Rows are points. Each copy is the shape, with its points in the same order, stretched, turned, moved and blurred by noise. Is it also mirrored, or only turned?

Shape (7 x 3):
[[ 0.35  0.62  0.01]
 [ 0.66 -0.16 -0.16]
 [-0.47  0.05  0.21]
 [ 0.33 -0.05 -0.33]
 [ 0.37 -0.24  0.16]
 [-0.30 -0.22 -0.40]
 [ 0.11  0.99 -0.24]]
Copy 1 (7 x 3):
[[-0.04  0.52 -0.45]
 [ 0.56  0.27  0.09]
 [-0.73  0.04  0.08]
 [ 0.40  0.00  0.02]
 [ 0.09  0.28  0.32]
 [-0.02 -0.40  0.13]
 [-0.09  0.43 -0.88]]
Copy 1 is: only turned
Copy 2:
[[-0.50 -0.25  0.94]
 [-0.33 -0.22 -0.13]
 [-0.10  0.53  0.52]
 [-0.11 -0.15  0.09]
 [-0.42  0.10 -0.09]
 [ 0.25  0.30 -0.04]
 [-0.27 -0.38  1.38]]
Copy 2 is: only turned

Shape:
[[-0.30  0.16  0.18]
 [-0.37  0.53  0.54]
 [ 0.99 -0.30 -0.24]
 [-0.14 -0.03 -0.16]
 [ 0.29 -0.42 -0.24]
 [-0.26  0.21  0.84]
 [-0.39 -0.37  0.00]
 [ 0.67  0.01 -0.05]
 [ 0.35 -0.21  0.54]]
Copy 1, 9 rows:
[[-0.42  0.06  0.10]
 [-0.57  0.20 -0.18]
 [ 0.51  0.10  0.41]
 [-0.19 -0.14  0.24]
 [ 0.05 -0.08  0.44]
 [-0.64  0.58 -0.10]
 [-0.41 -0.01  0.45]
 [ 0.28  0.08  0.17]
 [-0.21  0.56  0.19]]
Copy 1 is: only turned
Copy 2, 9 rows:
[[-0.10 -0.04 -0.40]
 [-0.54  0.11 -0.96]
 [-0.07 -0.23  1.24]
 [ 0.08 -0.17  0.02]
 [ 0.30 -0.17  0.78]
 [-0.29  0.39 -0.54]
 [ 0.46  0.01  0.19]
 [-0.28 -0.16  0.58]
 [-0.06  0.28  0.49]]
Copy 2 is: mirrored
Copy 3, 9 rows:
[[-0.02 -0.15  0.23]
 [ 0.32 -0.18 -0.16]
 [-0.91  0.30 -0.49]
 [-0.17 -0.07  0.38]
 [-0.74 -0.07  0.28]
 [-0.08 -0.67 -0.26]
 [-0.48 -0.52  0.72]
 [-0.45  0.29 -0.43]
 [-0.71 -0.58 -0.41]]
Copy 3 is: only turned

Shape (8 x 4):
[[-0.07  0.34 -0.20  0.17]
 [-0.29 -0.12  0.04 -0.79]
 [-0.11  0.31 -0.08  0.14]
 [-0.18 -0.01 -0.20  0.14]
 [-0.24 -0.20 -0.02  0.41]
 [ 0.84 -1.18 -0.16 -0.58]
 [-0.10  0.24  0.34  0.04]
 [-0.26  0.30 -0.17  0.32]]
Copy 1, 8 rows:
[[ 0.03 -0.19 -0.20  0.31]
 [-0.52  0.47  0.35  0.08]
 [ 0.07 -0.18 -0.16  0.28]
 [ 0.05 -0.10 -0.14  0.03]
 [ 0.31 -0.25 -0.15 -0.20]
 [-1.20 -0.39  0.60 -0.75]
 [ 0.11 -0.18  0.15  0.18]
 [ 0.28 -0.18 -0.29  0.26]]
Copy 1 is: mirrored
Copy 2, 8 rows:
[[ 0.10  0.21  0.08 -0.12]
 [-0.06 -0.41 -0.60  0.00]
 [ 0.03  0.21  0.01 -0.11]
 [ 0.15  0.18 -0.02  0.06]
 [ 0.08  0.27 -0.10  0.29]
 [-0.34 -1.00 -0.02  0.82]
 [-0.26  0.14 -0.08 -0.11]
 [ 0.18  0.34  0.04 -0.10]]
Copy 2 is: only turned
Copy 3 (8 x 4):
[[ 0.19 -0.39  0.25 -0.73]
 [ 0.37  0.55  0.24  0.38]
 [ 0.21 -0.36  0.35 -0.49]
 [ 0.14 -0.34 -0.10 -0.45]
 [ 0.03 -0.62 -0.25 -0.06]
 [-1.64  0.87 -1.00  0.52]
 [ 0.12 -0.30  0.58  0.00]
 [ 0.35 -0.55  0.17 -0.63]]
Copy 3 is: only turned
Copy 4, 8 rows:
[[ 0.15 -0.13 -0.44 -0.38]
 [ 0.19  0.20 -0.58  0.56]
 [ 0.23 -0.03 -0.37 -0.32]
 [ 0.24 -0.23 -0.28 -0.05]
 [ 0.45 -0.40 -0.08  0.00]
 [-1.10 -0.75  0.35  1.33]
 [ 0.25  0.22 -0.09 -0.08]
 [ 0.38 -0.18 -0.50 -0.38]]
Copy 4 is: only turned

Shape (12 x 6):
[[-0.22 -0.45 -0.46 -0.02 -0.07  0.38]
 [ 0.50 -0.07  0.04  0.01 -0.06 -0.09]
 [-0.40 -0.48 -0.08  0.03 -0.13  0.28]
 [-0.53  0.25 -0.30  0.07 -0.17 -0.22]
 [ 0.19  0.05  0.22 -0.04  0.42 -0.24]
 [ 0.43 -0.29 -0.07  0.04  0.73  0.34]
 [ 0.42  1.83 -0.37  0.14 -0.06  0.47]
 [ 0.26 -0.21 -0.12  0.74 -0.01  0.44]
 [ 0.31 -0.24  0.22  0.65 -0.15  0.02]
 [ 0.39 -0.32 -0.21  0.39 -0.24  0.27]
 [ 0.11 -0.11 -0.04  0.31 -0.04 -1.03]
 [-0.31 -0.41  0.16 -0.06 -0.14 -0.14]]
Copy 1, 12 rows:
[[-0.77 -0.15 -0.23  0.44 -0.45 -0.49]
 [-0.28 -0.21 -0.21 -0.47  0.21  0.36]
 [-0.55  0.22  0.07  0.28 -0.45 -0.47]
 [-0.36  0.21  0.49  0.61  0.51 -0.15]
 [ 0.45 -0.24  0.25 -0.12  0.14  0.40]
 [ 0.40 -0.37 -0.56 -0.10 -0.45  0.20]
 [ 0.65  0.18 -1.08  0.18  1.57 -0.26]
 [-0.06  0.64 -0.61 -0.33 -0.42 -0.05]
 [-0.05  0.54 -0.25 -0.71 -0.19  0.33]
 [-0.53  0.25 -0.50 -0.36 -0.24  0.09]
 [-0.31  0.20  0.97 -0.11  0.56  1.06]
 [-0.32  0.01  0.63 -0.11 -0.22 -0.07]]
Copy 1 is: mirrored
Copy 2 (12 x 6):
[[-0.48  0.06  0.02 -0.33  0.21  0.42]
 [ 0.13 -0.14  0.02  0.16 -0.09  0.13]
 [-0.44 -0.25  0.27 -0.38  0.31  0.42]
 [-0.11  0.19  0.31 -0.19  0.23 -0.12]
 [-0.09 -0.18  0.10  0.16 -0.24 -0.58]
 [-0.49 -0.19 -0.15  0.30 -0.56 -0.30]
 [ 0.19  0.82  0.64  1.32 -0.35 -0.30]
 [-0.23 -0.17  0.53  0.07 -0.41  0.45]
 [ 0.13 -0.37  0.50 -0.02 -0.17  0.23]
 [-0.05 -0.17  0.15 -0.03 -0.12  0.62]
 [ 0.35 -0.10 -0.04 -0.36 -0.14 -0.41]
 [-0.08 -0.36  0.23 -0.42  0.41  0.13]]
Copy 2 is: only turned
Copy 3 (12 x 6):
[[ 0.95  0.12  0.32 -0.05  0.32  0.13]
 [ 0.12  0.36 -0.16  0.02  0.01  0.05]
 [ 0.92 -0.17  0.02 -0.10  0.37  0.12]
 [ 0.01 -0.18  0.26  0.33  0.66  0.29]
 [-0.29  0.09  0.06  0.18 -0.02  0.38]
 [ 0.11  0.45  0.38 -0.17 -0.34  0.47]
 [-1.18 -0.11  1.07  0.26 -0.24 -0.36]
 [-0.16  0.53 -0.14 -0.71 -0.02 -0.06]
 [-0.27  0.37 -0.55 -0.46  0.00 -0.08]
 [ 0.33  0.49 -0.14 -0.29  0.06 -0.13]
 [-0.57  0.70 -0.57  0.12  0.52  0.48]
 [ 0.68 -0.13 -0.22  0.10  0.38  0.28]]
Copy 3 is: only turned
Copy 4, 12 rows:
[[-0.08 -0.22 -0.14 -0.10  0.46 -0.34]
 [-0.15  0.21  0.38  0.19  0.30  0.25]
 [ 0.00 -0.35 -0.43 -0.16  0.26 -0.16]
 [ 0.36 -0.30 -0.06  0.47  0.01 -0.45]
 [ 0.22  0.59  0.40 -0.13  0.00  0.13]
 [-0.09  0.60  0.74 -0.81  0.21 -0.07]
 [-0.63  0.05  1.61  0.88 -0.51 -0.82]
 [-0.26 -0.51  0.69 -0.22  0.37  0.35]
 [ 0.02 -0.49  0.39  0.02  0.34  0.67]
 [-0.27 -0.44  0.31 -0.01  0.51  0.26]
 [ 0.99  0.32  0.19  0.48  0.40  0.42]
 [ 0.10 -0.13 -0.45  0.01  0.04  0.14]]
Copy 4 is: only turned

Shape, 9 rows:
[[-0.56 -0.13 -0.64  0.01 -0.43  0.14]
 [ 0.43 -0.64  0.26 -0.08 -0.49 -0.41]
 [-0.19 -0.02 -0.47  0.05 -0.09 -0.09]
 [-0.44 -0.07 -0.22 -0.13  0.13  0.50]
 [-0.59  0.00  0.13 -0.13  0.07 -0.06]
 [ 0.04  0.21  0.18 -0.01  0.10  0.01]
 [ 0.24 -0.83 -0.11  0.44 -0.39 -0.17]
 [-0.48  0.11  0.27  0.29  0.28 -0.11]
 [ 0.36 -1.04  0.15  0.22  0.30 -0.76]]
Copy 1 (9 x 6):
[[ 0.06  0.08 -0.28  0.01  0.64  0.13]
 [ 0.24 -0.83 -0.27  0.20 -0.41  0.00]
 [ 0.06  0.05 -0.06  0.23  0.14  0.13]
 [-0.09  0.20 -0.25 -0.37  0.18  0.37]
 [-0.39  0.11 -0.45 -0.01 -0.08  0.11]
 [-0.18  0.12 -0.12 -0.25 -0.36  0.05]
 [ 0.03 -0.91 -0.07  0.24 -0.07  0.22]
 [-0.59  0.05 -0.13 -0.01 -0.22  0.16]
 [-0.10 -0.97 -0.13  0.66 -0.74  0.51]]
Copy 1 is: mirrored
Copy 2:
[[ 0.23  0.26 -0.51 -0.09 -0.88  0.74]
 [ 0.86 -0.55  0.14  0.22  0.66 -0.28]
 [ 0.08  0.22 -0.18  0.04 -0.22  0.58]
 [-0.26  0.22 -0.71 -0.14 -0.64  0.10]
 [ 0.03  0.09 -0.76  0.40 -0.11  0.13]
 [-0.26  0.21 -0.10  0.29  0.18 -0.05]
 [ 0.90 -0.12 -0.06 -0.22  0.53  0.03]
 [-0.11  0.39 -0.62  0.47  0.31  0.09]
 [ 0.91 -0.95 -0.17  0.18  1.51 -0.21]]
Copy 2 is: mirrored
Copy 3 (9 x 6):
[[-0.19 -0.20 -0.62  0.08  0.00 -0.81]
 [ 0.04  0.50 -0.22 -0.06 -1.01 -0.33]
 [-0.03  0.11 -0.33 -0.03  0.05 -0.25]
 [-0.46 -0.35  0.10  0.28  0.17 -0.49]
 [-0.48 -0.21  0.32 -0.35  0.13 -0.26]
 [-0.05 -0.17  0.31 -0.12  0.10  0.25]
 [ 0.36  0.66 -0.44  0.17 -0.88 -0.91]
 [-0.15 -0.06  0.57 -0.44  0.25 -0.05]
 [ 0.01  1.46 -0.02 -0.18 -0.83 -0.61]]
Copy 3 is: mirrored
